Each row of a before or after table is a point. The points were changed in one or more steps. Then noise was added and the rows were shuffled. The steps act on columns, c1 being the first. Name the steps. A step turns or swaps two columns, mirrors them in a line or flattens them onto one, adds a multiple of one to another, or multiplies or shifts one. Angles are multiples of 10 degrees, from the lower column toward the higher: turns from -170 to 170, lines from 10 to 170 but not 90. Use the fewest steps. Two steps may share a column if one is a turn and the other turns, adds or multiplies; they go together, in the order done. Otherwise the lowest column goes first.

Before (11 x 3):
[[-22   5 -20]
 [ 32  53  -3]
 [ 31  53  12]
 [-14 -24  32]
 [ 19 -31 -35]
 [ 12 -29 -13]
 [-24 -29  -3]
 [-18  95   8]
 [ 79  44 -28]
 [-38 -40 -30]
 [ -3 -28  -8]]
After (11 x 3):
[[ 19 -23  20]
 [ 72  61   4]
 [-33 -12  23]
 [ 22  54 -16]
 [  2 -15 -26]
 [ 12  61 -11]
 [-13 -36   2]
 [  4 -26  13]
 [ 39 -28  13]
 [-19  68 -68]
 [ -1 -61 -12]]
Steps: turn c1 and c3 by 50 degrees; turn c2 and c3 by -40 degrees

Before (9 x 9):
[[ -8  11  20   6  19 -36  43 -25 -95]
 [ 14 -19  19  14 -12   1 -36  -6  18]
 [  3  23 -84  17  -5 -10 -36  -5  28]
 [  4  -7 -43 -12 -13 -17 -16  20  27]
 [ 11   4  -6  -2  60 -10 -16  -9  17]
 [  4  16   0  12   4 -11   7  -4  31]
 [-10 -36  20   4  25 -12  -9 -44  24]
 [  1  12   2 -26  -3  20 -13 -11  22]
 [-10  17  24 -26  -8 -19 -38  -6  40]]
After (9 x 9):
[[-28 -16 -81  15  19  -7 -37  -2  28]
 [ -2  23  22   4 -29 -15  -8 -49  25]
 [  4 -10  -1  12  11 -11   9  -6  35]
 [ 23  22  10  16  -1   1 -37  -4  19]
 [ -8   9 -44 -13   1 -14 -17  25  26]
 [  3  -5  -1 -24  12  19 -13 -11  22]
 [  8 -36  -7  -2 -38 -13 -14 -27  14]
 [  1 -18  26   6   2 -37  38 -32 -93]
 [ -2 -10  27 -26  20 -16 -39   0  38]]
Steps: turn c1 and c3 by -20 degrees; turn c5 and c8 by -20 degrees; turn c2 and c5 by 140 degrees

Before (12 x 18):
[[ -8  49   9  36 -39  41 -35 -15 -22 -42  59 -48  26 -13  16  27 -35  44]
 [  5  14  11 -39  35 -14 -40  27  13  -1   6   4 -22  21  -2  13  21  63]
 [-32  57  34   6  23 -26  32 -35  15  13 -18 -40  24 -43  -9 -14  -9  12]
 [ 15  11 -35 -39  41  27   3  21  31  24  65 -31 -28 -10  -3  15   9  24]
 [ -3  22  36  20 -17   2  41  -7  43  -3 -16 -16  44  35  25  16 -30  62]
 [ -2  15  47  25  43  32  27  29  17  15   7 -14  25 -12 -24  -8 -17   9]
 [ 29  41 -15  20 -35 -12  28 -18   5 -33  65 -21  -6  36  33 -12 -18  27]
 [ 38  -7   1   6  43  23 -10  31 -32  -6 -17 -35  -2 -13  14  30 -11  -3]
 [-14  56  -1 -45  37  21   1  16 -21  13  49 -41  -3 -21   7  -4 -13  49]
 [-46   3  20  32 -11 -13  14  35  39 -55   1 -38  52 -39   5   7 -18  71]
 [ 14  59  17   2 -32  27   4   9  -9 -48 -21  23 -24  25  -3  33  34 -17]
 [-28   2 -28   6  24  15 -29  21 -11 -39 -12 -12  57   7  23  44  18  -3]]
After (12 x 18):
[[ 21  13  11  35  35 -15 -41  28  11  -1   6   6 -22  21  -2  11  15  66]
 [-34  48  10  56 -38  42 -34 -15 -22 -42  59  54  26 -14  16 -10 -27  -9]
 [-18  56   0  20  38  20   1  16 -20  14  49  28  -4 -22   5 -30  14  62]
 [-17  15  46  20  43  32  26  27  17  16   7   5  26 -13 -24 -15 -17 -17]
 [  9  -6   2   1  43  24 -10  30 -31  -6 -17  47  -3 -14  13   0 -97  -6]
 [-24  57  33  14  23 -25  32 -34  15  13 -18  22  24 -44  -8 -37  58   3]
 [ -3  40 -14  34 -36 -12  29 -18   6 -32  64   8  -6  36  34 -22 -85  -5]
 [-27  24  37  64 -16   1  42  -7  44  -2 -15  23  44  35  26   2 -29  15]
 [ 36  59  17 -14 -32  28   4   9  -9 -47 -22   3 -24  25  -3  40  12 -10]
 [  2   2 -28   0  25  15 -29  21 -12 -39 -11  37  57   8  24  28  83  -7]
 [-40   3  19  79 -12 -12  13  37  39 -55   0  34  52 -38   5 -20  78   8]
 [ 15  11 -35   2  42  28   3  22  32  23  66  33 -27  -9  -3  -8 -20  47]]
Steps: turn c1 and c17 by -60 degrees; multiply c17 by 2.5; turn c4 and c18 by -60 degrees; mirror c12 and c16 in the line at 70 degrees
